Rows are points. Each copy is the shape, with its points in the same order, turned, moved and blurred by noise. Is it also mirrored, or only turned?

Shape:
+0.38,+0.32,+0.02
+0.11,+0.41,+0.46
-0.22,-0.09,-0.44
+0.07,+0.37,+0.25
+0.10,-0.47,-0.41
-0.11,+0.12,-0.12
Copy 1 (6 x 3):
-0.59,-0.10,-0.28
-0.79,+0.06,+0.17
+0.17,+0.10,-0.33
-0.63,+0.10,+0.05
+0.26,-0.39,-0.27
-0.19,+0.11,-0.17
Copy 1 is: mirrored
Copy 2:
+0.36,+0.43,+0.03
+0.08,+0.38,+0.49
-0.12,-0.05,-0.45
+0.04,+0.35,+0.25
+0.25,-0.30,-0.52
-0.13,+0.13,-0.13
Copy 2 is: only turned
Copy 3, 6 rows:
+0.61,+0.06,+0.15
+0.56,-0.44,+0.02
-0.17,+0.36,-0.09
+0.47,-0.27,-0.04
-0.21,+0.42,+0.40
+0.12,+0.05,-0.09
Copy 3 is: mirrored
Copy 4, 6 rows:
+0.61,+0.17,-0.04
+0.40,+0.37,+0.37
-0.14,+0.02,-0.51
+0.32,+0.34,+0.17
+0.02,-0.45,-0.48
+0.07,+0.18,-0.19
Copy 4 is: only turned

Shape:
-0.31,+0.16,-0.02,+0.25,+0.19,+0.16
-0.29,-0.12,-0.01,+0.21,+0.37,-0.31
-0.23,+0.01,+0.28,-0.04,-0.18,-0.30
-0.10,-0.19,-0.58,+0.41,-0.05,+0.12
-0.41,-0.03,+0.35,-0.20,+0.43,+0.13
+0.14,-0.04,+0.13,-1.54,+0.31,-0.16
+0.00,-0.29,+0.32,-0.80,+0.08,+0.06
-0.02,+0.06,+0.09,+0.43,+0.24,-0.27
+0.07,+0.26,-0.02,+0.12,+0.05,+0.11
+0.03,-0.10,+0.18,+0.13,-0.03,-0.08
-0.36,+0.15,+0.17,-0.37,-0.03,-0.27
Copy 1, 11 rows:
-0.57,+0.11,+0.09,+0.29,+0.08,+0.04
-0.45,-0.24,+0.10,+0.26,+0.28,-0.29
-0.31,-0.17,+0.45,+0.08,-0.25,-0.39
-0.33,-0.09,-0.58,+0.16,-0.19,+0.08
-0.42,-0.11,+0.56,+0.11,+0.34,+0.12
+0.11,+0.09,+0.85,-1.18,+0.46,-0.09
+0.01,-0.29,+0.72,-0.56,+0.09,+0.09
-0.21,-0.07,+0.04,+0.52,+0.12,-0.34
-0.04,+0.29,+0.14,+0.29,-0.05,-0.05
-0.07,-0.23,+0.21,+0.19,-0.13,-0.06
-0.41,+0.02,+0.54,-0.17,-0.07,-0.34
Copy 1 is: only turned
Copy 2, 11 rows:
-0.33,+0.14,+0.09,+0.17,+0.06,-0.15
-0.24,-0.12,-0.10,+0.21,+0.38,+0.06
+0.15,-0.09,+0.02,+0.04,-0.13,+0.24
-0.36,-0.13,-0.46,+0.37,-0.13,-0.55
-0.32,+0.02,+0.41,-0.37,+0.23,+0.09
+0.34,+0.12,-0.17,-1.50,+0.30,+0.08
+0.15,-0.25,+0.14,-0.84,+0.01,-0.02
+0.07,-0.05,-0.06,+0.45,+0.29,-0.08
+0.08,+0.22,+0.02,+0.15,-0.06,-0.32
+0.21,-0.20,+0.06,+0.13,-0.03,-0.19
+0.01,+0.04,-0.16,-0.32,-0.07,+0.33
Copy 2 is: mirrored
Copy 3:
-0.30,-0.06,-0.08,+0.07,+0.12,+0.35
-0.31,-0.16,-0.14,+0.02,+0.13,-0.20
-0.06,-0.02,+0.12,-0.20,-0.31,-0.08
-0.02,+0.15,-0.35,+0.71,+0.07,+0.09
-0.29,+0.10,+0.19,-0.45,+0.31,+0.06
+0.46,+0.80,-0.21,-1.28,+0.17,-0.43
+0.31,+0.47,+0.23,-0.65,+0.16,-0.27
-0.13,-0.46,-0.17,+0.04,+0.01,+0.03
+0.11,-0.01,-0.23,-0.06,+0.01,+0.34
+0.17,-0.11,+0.06,+0.01,-0.05,+0.02
-0.20,+0.21,-0.06,-0.44,-0.29,-0.07
Copy 3 is: mirrored

Shape (11 x 8):
-0.24,-0.02,-0.19,-0.15,+0.18,+0.04,+0.00,-0.36
+0.12,+0.35,-0.16,-0.09,-0.15,+0.18,+0.20,+0.02
-0.23,+0.08,-0.33,-0.13,-0.15,+0.14,+0.00,-0.19
-0.12,-0.12,+0.26,-0.20,+0.37,+0.00,+0.21,-0.16
-0.05,+0.11,+0.65,-0.30,-0.22,-0.58,+0.04,-0.54
-0.24,-0.31,-0.19,+0.54,+0.10,+0.01,+0.17,+0.07
-0.11,-0.14,-0.05,-0.08,+0.16,-0.70,+0.16,-0.02
+0.11,+0.91,-0.31,-0.34,+0.27,-0.15,-0.28,+0.02
+0.05,-0.10,+1.20,-0.32,+0.11,+0.04,-0.71,-0.07
+0.23,-0.23,-0.30,-0.29,+0.18,-0.03,-0.03,-0.23
+0.10,+0.20,-0.31,+0.83,+0.26,+0.12,+0.06,-0.06
Copy 1, 11 rows:
-0.20,-0.37,-0.13,-0.13,-0.03,-0.03,-0.04,-0.24
-0.25,+0.20,-0.29,-0.17,-0.22,+0.11,+0.16,+0.13
-0.34,-0.23,-0.37,-0.14,-0.34,+0.14,-0.08,-0.01
-0.19,-0.32,+0.20,-0.14,+0.11,-0.30,+0.20,-0.01
+0.66,-0.29,-0.14,-0.52,-0.05,-0.62,+0.04,-0.07
-0.35,-0.61,-0.10,+0.56,-0.23,-0.18,-0.02,+0.22
-0.20,-0.20,-0.12,+0.03,-0.34,-0.77,-0.05,-0.13
-0.39,+0.64,-0.39,-0.35,+0.11,-0.20,-0.46,-0.08
+0.65,-0.29,+0.70,-0.44,+0.26,-0.14,-0.60,+0.35
-0.27,-0.12,+0.08,+0.01,-0.36,-0.06,+0.00,-0.39
-0.28,-0.06,-0.37,+0.78,+0.11,+0.05,+0.13,+0.22
Copy 1 is: mirrored
Copy 2, 11 rows:
-0.37,+0.18,-0.09,+0.12,+0.00,-0.04,-0.17,+0.02
+0.15,+0.34,+0.10,+0.00,-0.12,+0.42,-0.09,-0.05
-0.26,+0.10,-0.08,+0.05,-0.21,+0.27,-0.20,-0.03
-0.26,+0.32,+0.28,-0.03,+0.28,-0.18,+0.04,+0.22
-0.23,+0.47,+0.67,-0.31,-0.48,-0.59,-0.11,-0.05
-0.25,-0.21,+0.23,+0.40,+0.30,+0.15,+0.14,-0.40
-0.20,+0.08,+0.13,-0.34,+0.11,-0.37,+0.09,-0.45
+0.21,+0.78,-0.26,-0.26,+0.05,+0.16,-0.74,-0.26
-0.02,+0.17,+1.16,-0.13,+0.12,-0.53,-0.86,+0.51
+0.09,+0.01,-0.22,+0.01,+0.02,-0.22,-0.06,+0.17
+0.12,+0.21,+0.13,+0.76,+0.26,+0.22,-0.07,-0.56
Copy 2 is: mirrored

Shape:
-0.16,+0.28,+0.11,-0.30,-0.50,-0.49,-0.19,+0.58,-0.55,-0.61,+0.32
-0.52,-0.05,+0.01,-0.13,+0.10,-0.35,+0.41,-0.48,-0.13,-0.33,-0.47
-0.35,-0.37,+0.21,+0.61,-0.34,+0.13,+0.52,+0.31,+0.10,+0.15,+0.02
+0.20,-0.07,-0.12,+0.22,+0.17,+0.27,-0.15,-0.17,+0.55,-0.30,+0.25
-0.37,-0.03,-0.47,-0.08,+0.16,+0.21,+0.17,+0.54,-0.33,-0.57,-0.17
+0.29,-0.37,+0.19,+0.20,+0.05,-0.13,+0.61,-0.13,-0.05,-0.30,-0.09
-0.11,-0.20,-0.07,+0.15,+0.08,+0.33,+0.21,-0.21,+0.59,+0.16,-0.02
-0.30,+0.42,+0.35,+0.11,+0.20,-0.04,-0.04,+0.08,-0.43,+0.36,+0.41
+0.05,+0.49,+0.44,+0.26,+0.30,+0.15,-0.34,+0.15,+0.14,-0.13,-0.09
+0.28,-0.52,-0.51,+0.26,-0.08,-0.36,-0.47,+0.08,+0.49,+0.03,-0.41
+0.24,-0.16,+0.11,-0.01,+0.42,+0.16,-0.03,+0.26,+0.13,+0.00,-0.15
-0.18,-0.53,-0.12,-0.18,-0.32,+0.20,+0.26,+0.10,+0.02,+0.05,-0.22
-0.32,+0.34,-0.43,-0.34,-0.29,+0.29,+0.32,+0.18,-0.31,-0.09,-0.10
+0.17,+0.04,-0.17,+0.27,+0.04,+0.08,+0.44,+0.37,+0.34,+0.16,-0.70
+0.14,+0.10,+0.08,-0.31,+0.15,-0.67,-0.35,-0.01,+0.43,-0.01,+0.43
-0.43,-0.45,-0.52,-0.23,-0.24,-0.12,-0.42,+0.37,+0.42,-0.13,-0.27
Copy 1 (16 x 11):
-0.53,+0.88,+0.14,-0.24,-0.12,+0.11,+0.07,+0.49,-0.42,-0.17,-0.17
-0.61,-0.45,-0.10,-0.28,-0.09,-0.30,+0.15,-0.38,-0.04,-0.20,-0.29
+0.07,-0.39,+0.32,+0.24,-0.36,-0.10,+0.25,+0.46,+0.15,+0.61,+0.00
+0.41,+0.10,-0.13,+0.30,+0.05,+0.00,+0.08,-0.10,+0.64,-0.20,-0.09
-0.17,-0.21,-0.09,-0.03,+0.09,+0.06,-0.10,+0.58,-0.35,-0.53,+0.25
+0.21,-0.28,+0.47,-0.42,-0.01,-0.13,+0.42,-0.06,+0.25,-0.04,-0.26
+0.33,-0.35,-0.24,+0.15,-0.26,-0.09,+0.08,-0.12,+0.58,+0.16,+0.07
-0.07,+0.44,+0.17,+0.08,+0.01,-0.31,-0.32,-0.25,-0.28,+0.44,+0.33
+0.33,+0.39,+0.02,+0.35,+0.01,-0.54,-0.43,-0.08,+0.04,-0.06,-0.33
+0.32,-0.12,-0.56,-0.21,+0.36,+0.24,+0.01,+0.39,+0.56,+0.20,-0.65
+0.49,-0.01,+0.06,-0.23,+0.02,-0.16,-0.33,+0.13,+0.25,-0.14,-0.12
+0.10,-0.40,-0.09,-0.29,-0.36,+0.32,+0.06,+0.21,+0.11,+0.19,-0.08
-0.05,-0.06,-0.38,-0.09,-0.33,+0.05,+0.16,+0.04,-0.60,-0.22,+0.27
+0.59,-0.53,-0.34,-0.22,-0.23,-0.50,+0.10,+0.37,-0.02,+0.07,-0.33
-0.03,+0.83,-0.31,-0.46,+0.14,-0.21,-0.09,-0.11,+0.59,+0.08,-0.10
-0.24,-0.10,-0.71,-0.15,-0.06,+0.35,-0.22,+0.63,+0.41,-0.01,-0.19
Copy 1 is: mirrored
Copy 2 (16 x 11):
-0.54,+0.13,-0.01,-0.35,-0.08,-0.53,+0.01,+0.46,-0.75,-0.40,-0.31
-0.06,-0.41,+0.64,-0.36,-0.10,-0.03,+0.43,-0.29,+0.14,-0.17,-0.44
+0.46,-0.14,+0.27,+0.62,+0.00,-0.27,+0.39,-0.11,-0.21,-0.06,+0.28
+0.37,+0.11,-0.40,-0.23,+0.16,+0.02,+0.13,-0.31,+0.31,-0.49,+0.36
-0.47,-0.17,-0.11,-0.11,+0.11,+0.44,+0.53,+0.03,-0.44,-0.17,-0.14
+0.73,-0.44,+0.19,-0.19,+0.07,-0.12,+0.39,-0.06,-0.19,-0.34,-0.15
+0.44,-0.03,-0.08,+0.02,+0.05,-0.02,+0.36,-0.28,+0.49,-0.03,+0.35
+0.03,+0.41,+0.57,-0.31,+0.42,-0.19,-0.25,-0.09,-0.35,+0.12,+0.28
+0.24,+0.65,+0.20,-0.27,+0.37,+0.24,-0.15,+0.12,+0.15,-0.47,+0.08
+0.12,-0.41,-0.61,+0.29,+0.31,-0.06,-0.20,-0.10,+0.58,-0.32,-0.42
+0.34,-0.06,-0.14,-0.24,+0.37,+0.31,+0.06,+0.30,+0.12,-0.14,+0.12
+0.18,-0.33,-0.08,+0.06,-0.30,-0.03,+0.26,+0.05,-0.02,+0.24,+0.05
-0.31,+0.22,-0.11,-0.21,-0.12,+0.13,+0.52,-0.16,-0.37,+0.46,-0.18
+0.54,+0.05,-0.08,+0.27,+0.40,+0.28,+0.55,+0.13,+0.25,+0.07,-0.45
-0.07,+0.00,-0.17,-0.63,+0.44,-0.72,-0.16,+0.19,+0.44,-0.38,-0.01
-0.56,-0.38,-0.55,+0.21,-0.05,+0.00,+0.09,+0.20,+0.45,-0.11,-0.12
Copy 2 is: only turned
Copy 3, 16 rows:
+0.22,+0.14,+0.39,-0.28,+0.25,-0.20,+0.04,+1.02,-0.30,-0.75,-0.01
-0.65,-0.24,+0.02,-0.29,+0.16,+0.04,-0.01,-0.28,+0.18,-0.68,-0.15
-0.33,-0.26,-0.43,+0.54,-0.45,+0.36,+0.22,+0.39,+0.10,-0.29,-0.01
+0.52,-0.36,-0.14,+0.18,+0.07,+0.09,-0.13,-0.26,+0.41,+0.05,-0.30
+0.06,-0.25,-0.08,-0.33,+0.34,+0.61,+0.29,+0.50,-0.06,-0.54,-0.52
-0.23,-0.48,+0.10,+0.04,-0.11,-0.02,+0.56,-0.10,+0.24,-0.23,+0.10
-0.13,-0.20,-0.36,+0.12,-0.19,+0.27,-0.15,-0.18,+0.42,+0.19,-0.20
-0.19,+0.00,+0.23,+0.42,+0.45,+0.29,-0.38,+0.45,-0.30,+0.06,+0.32
+0.36,+0.22,+0.07,+0.26,+0.58,+0.31,-0.01,+0.06,+0.43,-0.07,+0.17
+0.46,-0.06,-0.94,-0.28,-0.18,-0.10,+0.12,-0.40,-0.06,-0.25,-0.01
+0.22,-0.28,-0.18,-0.25,+0.22,+0.38,+0.25,+0.04,+0.22,+0.10,+0.13
-0.23,-0.18,-0.27,-0.32,-0.52,+0.43,+0.09,+0.09,+0.05,-0.21,-0.12
-0.26,+0.21,+0.22,-0.34,-0.01,+0.51,+0.04,+0.32,-0.29,-0.15,-0.61
-0.21,+0.14,-0.54,-0.05,+0.13,+0.36,+0.75,-0.10,+0.29,+0.09,-0.17
+0.30,-0.12,-0.18,-0.26,+0.39,-0.62,-0.43,+0.22,+0.05,+0.00,+0.14
+0.28,-0.01,-0.78,-0.59,-0.13,+0.24,-0.25,+0.16,-0.03,-0.40,-0.34
Copy 3 is: mirrored
Copy 4, 16 rows:
-0.18,+0.42,+0.30,-0.25,-0.21,-0.33,-0.05,+0.47,-1.04,-0.07,+0.41
-0.45,-0.20,-0.34,-0.51,-0.25,-0.48,+0.08,-0.65,-0.11,-0.09,+0.21
-0.34,-0.43,-0.12,+0.11,-0.65,-0.32,+0.60,+0.36,+0.16,+0.33,-0.01
+0.19,-0.15,+0.07,+0.24,-0.15,+0.14,+0.06,+0.00,+0.39,-0.33,+0.56
+0.03,-0.11,-0.74,-0.27,+0.05,-0.29,+0.28,+0.41,-0.44,-0.21,+0.42
-0.03,-0.80,+0.19,+0.00,-0.20,-0.32,+0.30,-0.29,-0.17,+0.00,+0.14
+0.05,-0.28,-0.12,+0.01,-0.22,-0.02,+0.22,-0.12,+0.64,+0.00,+0.16
-0.39,+0.16,-0.06,+0.28,+0.01,-0.27,-0.30,+0.10,-0.14,+0.75,+0.26
-0.42,+0.16,-0.01,+0.61,+0.24,-0.13,-0.13,+0.05,+0.07,-0.18,+0.17
+0.60,-0.16,-0.14,+0.15,-0.70,-0.28,-0.25,-0.03,+0.23,-0.66,-0.14
+0.03,-0.41,-0.13,+0.16,+0.20,-0.19,-0.13,+0.16,+0.13,-0.16,+0.02
+0.01,-0.41,-0.19,-0.50,-0.41,+0.02,+0.17,+0.21,+0.04,+0.00,-0.15
+0.11,+0.30,-0.42,-0.52,+0.04,-0.07,+0.37,+0.12,-0.33,+0.24,+0.12
+0.18,-0.24,-0.26,+0.10,-0.01,-0.52,+0.53,+0.04,+0.26,-0.17,-0.45
+0.22,+0.17,+0.55,-0.09,-0.15,-0.50,-0.65,+0.04,+0.16,-0.14,+0.46
+0.22,+0.17,-0.34,-0.49,-0.65,-0.16,-0.18,+0.46,+0.18,-0.62,+0.03
Copy 4 is: only turned

Shape (17 x 12):
+0.35,+0.34,-0.57,+0.21,+0.46,-0.22,+0.15,+0.00,+0.40,-0.12,+0.19,-0.10
+0.00,-0.29,-0.06,-0.21,-0.30,-0.02,-0.32,+0.31,+0.01,-0.30,-0.22,+0.00
+0.44,-0.05,-0.01,+0.36,-0.28,+0.35,+0.37,+0.02,-0.35,+0.37,+0.08,+0.35
+0.14,-0.36,-0.09,-0.33,-0.27,-0.20,-0.56,+0.29,-0.29,+0.21,-0.41,-0.06
+0.12,-0.24,+0.03,-0.38,-0.01,-0.35,+0.00,+0.60,-0.27,-0.44,-0.14,-0.24
-0.01,-0.53,-0.03,-0.24,-0.20,+0.05,-0.38,+0.36,-0.04,+0.15,+0.23,+0.35
-0.18,-0.17,+0.11,-0.55,-0.43,-0.24,-0.25,+0.56,+0.08,+0.06,-0.21,-0.44
+0.09,+0.66,-0.63,-0.16,+0.41,+0.13,-0.04,+0.01,-0.10,-0.51,+0.48,-0.46
+0.31,-0.28,-0.18,-0.49,-0.18,+0.03,+0.12,+0.22,-0.09,-0.15,+0.06,-0.43
-0.46,-0.17,+0.23,+0.06,-0.24,+0.19,-0.25,+0.25,-0.15,+0.24,-0.22,+0.15
+0.09,-0.45,+0.24,+0.16,-0.52,+0.31,+0.18,-0.44,-0.01,+0.25,-0.07,+0.48
+0.62,+0.10,-0.16,+0.79,+0.07,+0.38,+0.22,-0.63,-0.20,+0.04,+0.54,-0.28
+0.27,-0.01,+0.39,+0.05,-0.71,+0.23,-0.19,-0.23,-0.22,+0.18,-0.12,+0.54
+0.37,-0.20,-0.23,+0.10,-0.43,+0.44,+0.16,-0.22,-0.17,+0.64,+0.08,+0.40
-0.17,-0.18,+0.28,-0.83,+0.13,-0.40,-0.29,+0.26,-0.27,-0.04,-0.13,-0.25
+0.51,-0.10,+0.04,-0.29,+0.28,+0.35,-0.07,+0.31,+0.13,-0.14,-0.14,-0.28
+0.33,-0.06,-0.44,+0.06,+0.26,+0.27,+0.33,-0.26,-0.23,-0.37,-0.15,-0.28
Copy 1 (17 x 12):
+0.29,+0.53,-0.38,+0.36,+0.58,+0.20,-0.10,-0.07,+0.22,-0.23,+0.07,+0.26
-0.05,-0.32,+0.11,-0.25,-0.01,+0.05,+0.03,+0.46,-0.24,-0.11,-0.04,+0.17
+0.33,-0.26,+0.08,+0.61,+0.06,+0.37,+0.64,+0.14,+0.09,+0.22,+0.11,-0.38
+0.23,-0.48,+0.36,-0.34,-0.02,-0.15,-0.10,+0.45,-0.17,+0.37,+0.08,+0.24
+0.06,-0.12,-0.17,-0.25,+0.08,-0.06,-0.37,+0.51,-0.65,+0.00,+0.28,-0.12
-0.27,-0.52,+0.30,-0.05,+0.30,-0.22,+0.16,+0.42,+0.05,+0.03,+0.24,+0.08
+0.02,-0.24,+0.28,-0.46,-0.37,-0.21,-0.45,+0.41,-0.09,-0.21,+0.17,-0.13
-0.25,+0.53,-0.79,+0.13,+0.07,+0.14,-0.23,-0.44,-0.06,+0.06,+0.16,+0.25
+0.17,-0.44,-0.26,+0.05,-0.20,+0.02,-0.15,+0.13,-0.26,-0.19,+0.34,+0.07
-0.13,-0.33,+0.39,-0.16,+0.01,-0.15,+0.16,+0.27,+0.06,+0.22,-0.37,-0.38
+0.19,-0.67,+0.35,+0.09,+0.14,+0.25,+0.89,+0.07,+0.17,-0.25,-0.21,-0.31
+0.25,-0.08,-0.18,+0.98,+0.30,+0.61,+0.39,-0.83,-0.09,+0.04,-0.07,-0.01
+0.05,-0.47,+0.50,-0.14,-0.03,+0.57,+0.77,+0.11,+0.07,+0.13,+0.02,-0.28
+0.36,-0.50,+0.16,+0.41,-0.05,+0.13,+0.82,+0.05,+0.40,+0.12,+0.20,-0.06
+0.09,-0.36,+0.04,-0.73,+0.17,-0.33,-0.35,+0.10,-0.35,+0.06,+0.33,-0.28
+0.21,-0.49,-0.40,+0.05,+0.23,+0.27,-0.42,+0.28,+0.09,+0.04,+0.11,+0.01
+0.42,-0.09,-0.72,+0.31,+0.15,+0.20,+0.18,-0.13,-0.29,+0.00,-0.18,+0.18
Copy 1 is: only turned
Copy 2, 17 rows:
-0.27,-0.25,-0.50,+0.21,+0.41,-0.38,-0.39,+0.21,+0.40,+0.12,-0.22,+0.09
+0.40,+0.17,+0.18,-0.39,+0.31,-0.13,-0.13,+0.00,-0.19,-0.29,-0.09,+0.34
+0.05,+0.00,-0.57,+0.22,-0.13,+0.38,+0.42,+0.27,-0.13,-0.35,+0.27,+0.21
+0.51,+0.35,+0.17,-0.30,+0.06,+0.07,-0.14,+0.10,-0.49,+0.18,-0.11,+0.58
+0.35,+0.51,-0.20,-0.53,+0.38,-0.45,-0.05,+0.30,-0.28,-0.21,-0.42,+0.24
+0.40,-0.20,-0.12,-0.50,-0.03,-0.17,-0.01,-0.02,-0.49,-0.16,+0.25,+0.43
+0.47,+0.38,+0.21,-0.81,-0.08,-0.05,-0.36,+0.23,-0.23,-0.10,-0.33,+0.12
-0.54,+0.32,-0.64,-0.05,+0.62,-0.34,-0.75,-0.21,+0.14,-0.15,-0.15,-0.15
+0.43,+0.30,-0.42,-0.48,+0.43,+0.07,-0.16,+0.14,-0.18,-0.07,-0.19,-0.11
+0.05,+0.08,+0.37,-0.23,-0.26,+0.05,+0.02,+0.11,-0.51,-0.41,+0.07,+0.20
+0.46,-0.21,+0.03,+0.15,-0.12,+0.29,+0.59,-0.06,-0.17,-0.30,+0.38,-0.10
+0.07,-0.08,-0.87,+0.92,+0.23,+0.20,-0.26,+0.14,-0.03,-0.41,+0.35,-0.32
+0.48,+0.21,-0.02,+0.14,-0.39,+0.27,+0.41,-0.33,-0.08,-0.42,+0.27,+0.32
+0.15,-0.20,-0.40,+0.09,-0.12,+0.65,+0.32,+0.02,-0.17,+0.00,+0.50,+0.18
+0.34,+0.47,+0.03,-0.58,-0.04,-0.44,-0.11,-0.11,-0.59,+0.21,-0.55,+0.02
+0.22,-0.09,-0.41,-0.18,+0.42,+0.13,-0.23,-0.03,-0.27,-0.25,-0.66,+0.16
-0.06,+0.22,-0.39,+0.28,+0.82,+0.09,+0.00,+0.11,-0.09,-0.13,-0.14,-0.22
Copy 2 is: mirrored
